Rows are points. Before rounding, the points of a table are all equally far from one centre. They may lie mostly on one side of it. Where is the centre, to within rounding?
(in the rows, 128 means zero)

Points (8 x 3):
[[183  94 167]
 [197 110 109]
 [181 119 176]
 [189 153 111]
 [191 152 140]
 [155 180 104]
 [175 168 106]
 [191 100 156]]
Centre: [132 120 128]

Points, 9 rows:
[[142 108  42 148]
 [105  86 130 192]
 [124 131 186 170]
 [ 99 175  87 152]
 [ 86 166 170 113]
 [164  98  66 174]
 [123 148  43 110]
 [138 120 121 203]
 [123 191 136  86]]
Centre: [134 114 121 117]

Points:
[[195 143 166 161  89 185 124 157]
 [152 161  69 131  77 184 133 124]
 [178  72 102 175 125 182 133  50]
 [195 162 144 162 108 155 118 176]
 [194 146 104 160 128 184 194  98]
 [198  86 162 219 137 164 126  95]
 [200 152 110 111  82 124 148  96]
 [123 137 199 173  73 169 120 171]
 [154 162 172 132 165 165 136  60]
 [161 133 136  71  78 157 155 139]
 [195 166 187 151 124 125 132 145]]
Centre: [126 109 132 158 120 137 142 118]

Points:
[[160 156 205 102 213 115 171  69 100 107 126]
 [181 169 168 152 132 117 161  43  94 127 110]
 [137 202 193 129 158 137 129  59  87 106 152]
 [185 161 161 118 183 119 131  71  89 130  72]
 [147 174 181 106 188 122 109  74  67 130  96]
 [155 123 157 136 153 139 147  30  77 125 112]
 [142 153 187 106 140 131 142  68 116  38 106]
 [176 181  81 126 120 154 172 138  86 105 106]
 [109 185 152 136 202  92 153  77  62 144 121]
 [149 173 158 131 153 125 150  58  48  87  98]
 [161 228 167 127 150 117 137 116 111 145  87]
 [112 194 176 135 197 147 172  68 110 127 105]
 [142 147 143 121 157 127 104  50 106 121  66]
 [160 181 168 107 159 143 144  76  82  85  67]]
Centre: [134 146 141 103 145 114 156 114 115 120 134]

Points, 15 rows:
[[ 86  75 162 122 193 143  30 193 101 149 105 125]
 [ 95 119 112 108 115 163  95 196 111  87  67  92]
 [103  98 132 181 198 184 114 123 141 132 136 155]
 [175 113 173 106 143 189  78 154 112 135  62 116]
 [141  74 128  80 186 158 110 242 154 123 139  98]
 [159  77 192 151 174 212 124 208 111 126 137 108]
 [154 110 162  79 158 204  75 124 143 140  95 133]
 [177 116 189 156 171 147  37 193 180 143 100 120]
 [160 119 111 122 194 198  93 181 126 139 105  55]
 [172 120 125  73 119 153 140 182 155 117 125  47]
 [146 135 107 121 115 125  59 152  91 120 113 118]
 [133 126 118 128  76 124  88 155 113 109  78  96]
 [130  48 163 127 118 168  78 166  99 152  73  81]
 [166 121 173  84 145 155  58 164  83 174  89 109]
 [105 112 164 143 167 135  62 199 110  70  85 150]]
Centre: [106 124 172 128 154 137 113 170 146 144 125  97]

Points:
[[176 136 113 145 170 159 132 132 135 157 207  90 134 193 152  63 147 144]
 [171 127 111 125 162 120  66 148  90 133 209  78  63 208 153  84 119 121]
 [198 125 132 153 171 114  98  97 141  99 215 110  74 175 193 127 158 101]
 [154  93 118 126 147 104 102 118 160 126 167  80  74 222 148  79 128 145]
 [179  86 139 127 166 131  87 117 147 128 220 115 125 177 160  69 130 157]
 [180 145 143 169 193 137 102 166 100 145 239 147 105 200 149  94 160 160]
 [176 143  98 127 214 136 133 147 134 148 171 104 147 155 160 132 125 160]
 [191 100 140 153 189 164 109 135 127 133 190 126 100 154 173 109 148  83]
 [180 170 153 127 219 149  93 120 140 129 180 116 118 161 134  96 176 145]
 [199 138 125 134 189 130 116 163 178  90 216 138  86 211 135  94 134 128]
 [177 109 100 148 158 143  87 151 178 122 192 122 126 195 129 106 132  97]
 [158 108 141 148 145 164  85 150 119 150 243 147 101 218 139 119 161 139]
 [186 117 115 147 158 139  86 139 144 123 200  91  85 206 147  86 108 158]
 [148 150 114 125 227 108  87 182 147 148 235 138  99 176 172  75 150 153]
 [145 143 126 176 199 128 131 153 145 148 205  84 144 190 131 104 162 149]
 [193 136 143 171 209 106 105 101 125 132 191  87  86 163 164 116 128 150]
 [202 152 137 164 211 111 111 125 111 116 210  98 120 211 158 110 164 118]
 [156 151 110 142 162 144  80 127 139 145 246 114  52 187 125  76 121 160]
 [170  88 122 136 174 132  78 150  64 111 205 120  92 192 136 107 123 161]
 [167 130 130 160 175 166 111 131  99 106 190  81 137 202 122 106 114 113]
 [181 134 133 131 193 111  90 158 117 111 205  87 137 206 146  92 172 139]
 [169 197 136 147 195 130  70 121 127 160 203 109 109 158 185  99 119 154]
 [168 164 149 168 200 166  83 101 129 130 201 129  98 190 125 118 151 167]
 [155 114 109 131 204 181  99 138  96 127 182 114  98 196 122  87 169 145]
 [147 149 132 172 184 166  91 125 147 110 200 114  85 234 189  84 145 139]]
Centre: [123 147 128 121 170 108 126 123 118 128 192 147  96 184 151 111 128 119]

Points:
[[ 91 136 174 154 134 136 162 139  85 158 146 138 168 143 230 131  65 136
   80 132]
 [135 124 170 144 169 133 107 115  51 227 126 125 147 147 206 102 118 114
   68 131]
 [107 153 147 171 112 148 162 114 113 157 128 182 152 132 225 113 108 124
  110  72]
 [129 143 147 159 138 139 136  69  76 222 106 134 164 144 225 135  90 164
  128 130]
 [133  93 136 136 195 134 154  86  85 160 161 128 214  90 179 126 130 158
  142 105]
 [134 128 167 143 150 124 165  97 120 194 146 152 216 107 226 131  94 104
  125  67]
 [136 160 139 144 157  97 161 117  74 171 107 160 174 126 199 144  83 128
  113 152]
 [ 96 130 127 140 157 148 125  80  77 183 132 167 180 149 215  53  90 166
   66 118]
 [145 110 145 118 154 128  91 109  82 237  91 156 208 147 213 101  90 107
   73 110]
 [107 117 171 112 125 133 139 106  62 159 117 139 177 165 241  93 126 172
  129 122]
 [149 197 145 144 121 133 126 123  93 156 142 139 156 117 194 101  80  99
  133 126]
 [107 122 143 116 144 128 111 137  99 137 124 158 154 163 249 107 134 186
   68 145]
 [140 128 159 166 192 150 111  77  75 153 129 155 168 125 224  88 108  97
  100  82]
 [134 142 103 163 170 131 142 101 102 226 123 125 180 126 232 120 129 123
  132 111]
 [111 133 180 127 131 140  87  91  82 191 124 141 152 161 239 131  68 142
  127 143]
 [169 162 134 146 134 116 168  82 111 199 139 139 184 141 219 101 139 113
  130 100]
 [138 122 123 164 119 117 103  91  73 201 131 181 178 156 227 148  85 137
  113 104]
 [ 97 144 156 126 190 122 156 150 132 180 129 207 179 155 192 138  78 135
   92  93]
 [113 169 177 101 138 101  92 105  57 171 121 160 209 121 199 137 100 112
   70 104]
 [103 113 150 137 136 139 147 114 111 177 129 195 166 100 238 135 143 142
   93 120]
 [165 117 136 115 174 109 114 110  73 162 160 115 132 132 224  96 126 110
  152  62]
 [129 120 165 145 184 124 172  95  72 184 134 141 204 134 222  97  91 131
  130 107]
 [170 137 134 160 187 160 129  85  74 190 134 184 167 121 199 115 124 116
  126  83]
 [118 158  67 131 141 123 141 123 121 134 155 178 167 119 197 119  86  99
  105 111]
 [133 148 182 175 138 131 112 144  73 158 148 127 160 141 237 114  88 148
  126  97]]
Centre: [133 124 136 108 149 142 117 108 119 165 128 122 164 141 175 128 103 146
  90  90]

Points, 30 rows:
[[ 77  54  81 130  95 127 124  97 163  63 123 163 122 177 137 139 147 119
  183 109 107 126 151 142]
 [ 88  66  84  83 122 119  78 101 142  57  87 143 120  99 101 148 152  59
  189  96 105  91 154 132]
 [ 63  67  66 134 140 104 123 102 149  33 146  92 136 107 116 154 140 111
  182 106  71 158 124 171]
 [ 72  89 104  95  95 112 118  88 135  65 143 128 131 140 158 114 135  90
  224 120  87 117 128 167]
 [ 55  66  59 126 131 117 120 102 150  37 130 151 141 123 143 136 122  79
  208 106 141 136 106 128]
 [114  93 117 104 102  97  84  95 151  56 102 127 102 158 154 120 174  83
  182 146 123  89 142 114]
 [ 60  37  94 108 102 104 118  88 200  59 102 150 152 126 139 133 149  59
  180  91  81 137 120 122]
 [ 91  81  94 140 114  89 105 111 190  74 153 133 133 152 168 111 158 146
  177 144 100 124 111 164]
 [ 81  76  55 132 106 114 137  85 149  47 142 116 149 158 132 157 120  91
  200 141  91 128 112 140]
 [ 56  64 126 125 100 101 111  83 185  21 132 129 173 118 122 139 128 108
  189  92 100 103 101 125]
 [ 98  42  93 131 105 146 118  94 161  58 118 104 120 145 144 122 158  98
  220 113 100  99 145 135]
 [ 70  65  81 121  92 138 114 111 158  24 126 156 140 121 138 145 109  86
  195 129 117 139 136 104]
 [ 85  72  67 134 106 104 108 114 159  47 107 144 139 115 144 116 146 111
  216 125  91 141 128 160]
 [ 98  49  72 151 141 101 123  96 126  20 143 115 147 125 152 144 124  84
  180 144 100 161 130 127]
 [ 51  96  83 133 100 108 123 101 149  49 166 155 150 123 142 122 135  89
  166 120  91 101 135 142]
 [ 55  45  99 133 119  67 108 123 130  66 127 133 113 147 139 146 114 106
  216 109  96 148 132  98]
 [ 66  68 100 176 126  89  99  92 166  57 115 142 157 133 130 130 170  62
  171 140 112 149 115 150]
 [ 82  63  63 120 142 133  75 146 117  33 106  99 125 172 153 163 119  84
  179 123 130 119 127 157]
 [ 78  87 107 125 105  89 125  56 189  52  82 155 113 129 128 152 111  91
  196 132  98 125 169 121]
 [ 94  92  94 100 148 103 123  93 148  42 111 156 126 154 135 104 154 109
  190 147 108 120 158 131]
 [ 80  89  76 113 131 138 112 108 167  27 120 142 156 166 153 169 111  87
  209  91  97 129 139  98]
 [ 50  52  66 129 116 107  79  79 167  87 168 149 121 176 148 164 136 109
  176 117 126 135 151 141]
 [ 98  65  54 131  79 105 154 101 188  56 111 130 147 159 147 127 115  86
  169 100  95 117 127 137]
 [ 87  46  77 133  85  95 136 108 157  40 142 147 147 150 132 153 126 113
  160 123 111 121 144  93]
 [136  64  99 143  92  94 113  96 159  88 107 173 126 140 158 121 102 112
  176 154 124 170 157 111]
 [109  77  83 148  95 115  98  60 123  56 152 115 148 115 189 148 126 111
  209 135 111 180 147 134]
 [ 87  60  77  89  87  88 104  85 167  57 121 128 110 118 208 124 138 104
  178 148  81 139 119 133]
 [ 99  65 104 136 108 108 126 118 127  40 111 160 143 125 108  96 125 114
  189 121 121 141 126 139]
 [ 96  67  91 132 114 138 107 101 146   7  95 137 126 133 120 144 142  85
  198 103 127 124 121 129]
 [ 75  74  55 121 102  71 129  92 141  71 167 148 129 113 162 152 141 122
  184 122 101 152 136 143]]
Centre: [ 90  89 111 113 135 115  94  95 154 106 104  94 147 117 152 149 113 108
 141 103 120 137 131 125]
